Rows are points. Each copy is the shape, with its points in the same order, turned, moved and blurred by noise. Is it also mirrored, or only turned?

Shape:
17 -18
-52 10
44 13
-2 69
34 5
39 -8
Copy 1, 6 rows:
29 -16
-36 19
59 12
19 72
49 4
53 -9
Copy 1 is: only turned
Copy 2 (6 x 2):
38 3
-36 10
47 -37
-21 -64
42 -27
54 -17
Copy 2 is: mirrored

Shape (10 x 4):
4 -35 -25 47
-3 48 23 -13
59 11 -35 -48
-43 -27 -5 -21
65 -11 -53 -31
-30 1 -23 14
25 -46 6 21
-28 41 10 40
27 47 24 10
-27 -9 9 3
Copy 1 (10 x 4):
8 -27 -33 60
5 -44 24 -35
55 29 -15 -35
-50 3 -4 10
61 35 -34 -7
-22 -35 -31 10
20 -1 7 56
-10 -83 -5 0
37 -56 22 -20
-25 -24 8 16
Copy 1 is: mirrored
Copy 2:
26 -26 -16 50
-4 39 -13 -36
87 59 -3 2
-8 11 48 19
95 41 -5 25
-9 13 2 32
48 -33 0 17
-41 13 -32 -7
12 23 -47 -40
0 -4 20 7
Copy 2 is: mirrored

Shape, 12 rows:
-7 37 22 -27 37 48 -22 -30
-1 1 1 -52 20 -17 42 57
13 15 -10 -26 29 -23 3 -13
21 37 31 2 -49 18 53 -27
61 3 3 -47 -23 55 -2 5
70 -62 -28 -79 46 26 51 25
-8 -27 50 -4 2 -38 39 39
29 29 8 -17 4 -31 46 5
-47 20 -6 37 30 19 25 36
-41 -20 -25 -51 24 -17 -9 -10
7 32 39 17 -57 -35 -52 -66
38 -9 -37 -22 -15 37 -2 20
Copy 1 (12 x 8):
-6 66 16 -49 15 47 -18 -44
26 29 -36 -57 13 0 38 45
23 23 -17 -32 27 -8 -2 -26
24 45 14 -17 -63 9 55 -48
59 24 -19 -50 -39 65 -5 -20
64 -35 -68 -64 29 73 42 15
0 3 16 -9 -3 -13 46 48
45 36 -10 -25 2 -21 48 -12
-38 74 -31 15 11 14 21 14
-32 5 -37 -60 25 -14 -16 -12
11 25 57 -4 -49 -41 -43 -71
37 21 -55 -20 -30 43 -15 -7
Copy 1 is: only turned
Copy 2:
-9 6 31 -12 35 29 -33 -13
-17 11 3 -40 16 -55 42 66
-3 -7 -14 -7 25 -26 4 6
19 28 32 -19 -43 13 63 -28
62 -6 8 -46 0 31 15 36
50 -41 -16 -74 82 -19 60 49
-15 -29 31 11 2 -70 56 29
18 27 -6 -17 2 -47 43 -7
-50 19 4 45 12 -8 36 31
-47 -44 -22 -31 20 -23 -5 13
19 -14 2 26 -82 -5 -28 -55
35 -12 -35 -30 8 32 25 50
Copy 2 is: only turned
Copy 3:
25 36 -12 -17 31 36 -10 -9
27 8 -3 -45 -44 -26 25 63
37 10 -25 -25 -3 -38 6 -5
78 23 13 52 -27 9 34 -6
71 7 4 -29 -63 46 -7 -27
52 -58 -29 -95 -58 19 63 1
11 -22 47 1 -33 -46 18 43
57 21 -1 -5 -27 -44 40 5
-45 39 -14 20 -25 -4 23 28
17 -22 -47 -19 6 -17 -23 38
72 21 22 62 14 -44 -68 -47
33 1 -30 -23 -78 21 -3 -23
Copy 3 is: mirrored

Shape (14 x 11):
18 -40 8 31 27 8 -4 17 11 -45 -1
12 42 -33 -7 -19 13 32 22 -37 19 -9
-10 4 35 -3 32 -4 -20 -22 44 29 -16
2 2 -69 -36 3 -2 5 4 -27 -14 -6
-17 18 57 -4 17 -20 -52 -11 2 21 -1
-5 21 -24 30 17 -8 0 -4 6 -30 -34
-16 46 9 11 13 -2 -16 -28 22 -18 15
62 -3 7 -6 -33 3 -58 11 -5 -13 20
21 32 -52 21 57 -44 -62 -34 -33 18 -37
8 17 9 -8 17 -37 14 5 -6 1 -1
37 -28 -21 1 -19 -19 2 -11 -56 -5 -34
14 5 -11 13 -4 -19 16 7 14 -34 -18
1 25 -37 -31 -11 7 -21 27 -14 -4 -24
21 36 -26 -21 29 4 10 -8 -15 -41 -22
Copy 1 (14 x 11):
23 -5 22 32 36 10 -11 15 -28 -39 1
10 20 -21 11 -57 -20 16 17 -3 31 31
-2 -2 28 -3 36 -7 7 -25 37 19 -39
14 10 -31 -23 -54 -26 -13 0 -18 -23 8
-28 -26 44 -1 31 -15 -29 -25 29 38 -4
51 -10 -22 25 9 -19 -12 -10 -6 5 1
16 3 -10 7 30 -10 -20 -27 45 10 23
14 -3 75 14 -34 1 -41 3 17 -21 34
53 15 13 -19 -5 -84 -70 -26 -17 34 -23
7 -15 8 -11 10 -39 13 9 5 12 17
21 -5 32 6 -41 -34 4 -19 -61 -3 21
42 -22 -1 19 1 -18 13 3 0 -19 16
13 -14 -12 -6 -56 -6 -25 11 7 9 -1
50 1 -19 -29 -8 -1 -14 2 -10 8 25
Copy 1 is: mirrored
Copy 2 (14 x 11):
-24 -49 18 10 25 -1 -4 -15 -30 -48 -5
38 48 -21 1 19 24 0 50 -21 -14 0
-5 -8 20 -28 29 22 44 -40 32 0 -21
11 12 -34 -41 21 -27 8 52 -24 -28 16
-1 31 32 -34 31 7 1 -59 33 -13 -24
-22 -4 -36 11 31 4 7 10 12 -42 -18
-26 21 -11 -6 16 17 10 -26 36 -23 25
51 -17 4 -15 -7 -17 -49 -36 -4 -22 15
16 15 -62 -14 95 -57 4 -19 30 -10 -18
13 29 17 1 25 -11 30 2 6 -39 -7
28 14 -29 -4 9 -39 -4 0 -56 -27 -37
-3 -9 -9 15 1 -5 13 13 1 -49 -10
29 12 -24 -44 18 5 -18 35 7 -33 -9
10 12 -44 -16 32 6 21 9 -8 -68 18
Copy 2 is: only turned
Copy 3, 14 rows:
10 -65 12 14 2 22 -25 -31 29 -39 -3
35 17 -25 20 32 7 49 21 -11 -7 3
-24 10 44 -21 25 -19 -15 -17 46 5 -12
45 -17 -35 -37 21 27 40 3 11 15 27
0 17 29 -20 5 -45 -47 2 13 3 2
2 -2 -42 -11 23 17 -4 -19 34 -29 -19
-14 33 -6 -12 -3 -13 -12 -23 36 -33 25
75 4 24 22 -27 6 -31 -27 9 6 16
31 22 -60 -25 65 5 -60 -19 38 36 7
26 -4 -1 -17 41 -29 11 -18 14 -24 5
49 -31 -22 -2 33 21 -4 -26 -40 17 -15
29 -16 -19 -7 14 5 12 -37 21 -39 -21
50 6 -20 -21 -1 14 21 23 23 9 -4
32 10 -24 -32 32 35 3 -4 13 -44 10
Copy 3 is: only turned
Copy 4, 14 rows:
13 9 -24 34 30 -26 -8 38 -16 -55 -9
-9 28 -12 -44 -1 16 29 24 -18 43 4
18 -5 -6 47 29 -48 -10 -18 19 31 -11
-35 5 -41 -60 5 3 -16 17 -5 6 -9
6 21 34 35 24 -36 -42 -27 -8 29 6
-6 28 -7 3 22 4 -6 23 24 -12 -36
7 28 18 10 32 -1 -6 -21 31 -10 9
44 41 -34 -4 -7 -8 -46 -11 -43 -7 27
0 49 -28 -23 72 3 -73 5 12 40 -70
7 17 19 -20 25 -36 1 15 -3 18 -14
14 4 -18 -36 -1 11 -21 19 -62 -6 -53
12 19 -8 -11 -3 -13 1 32 10 -25 -26
-30 34 -35 -21 -17 -7 -17 8 -5 22 -1
-15 52 -26 -41 20 -14 10 -12 11 -19 -27
Copy 4 is: mirrored
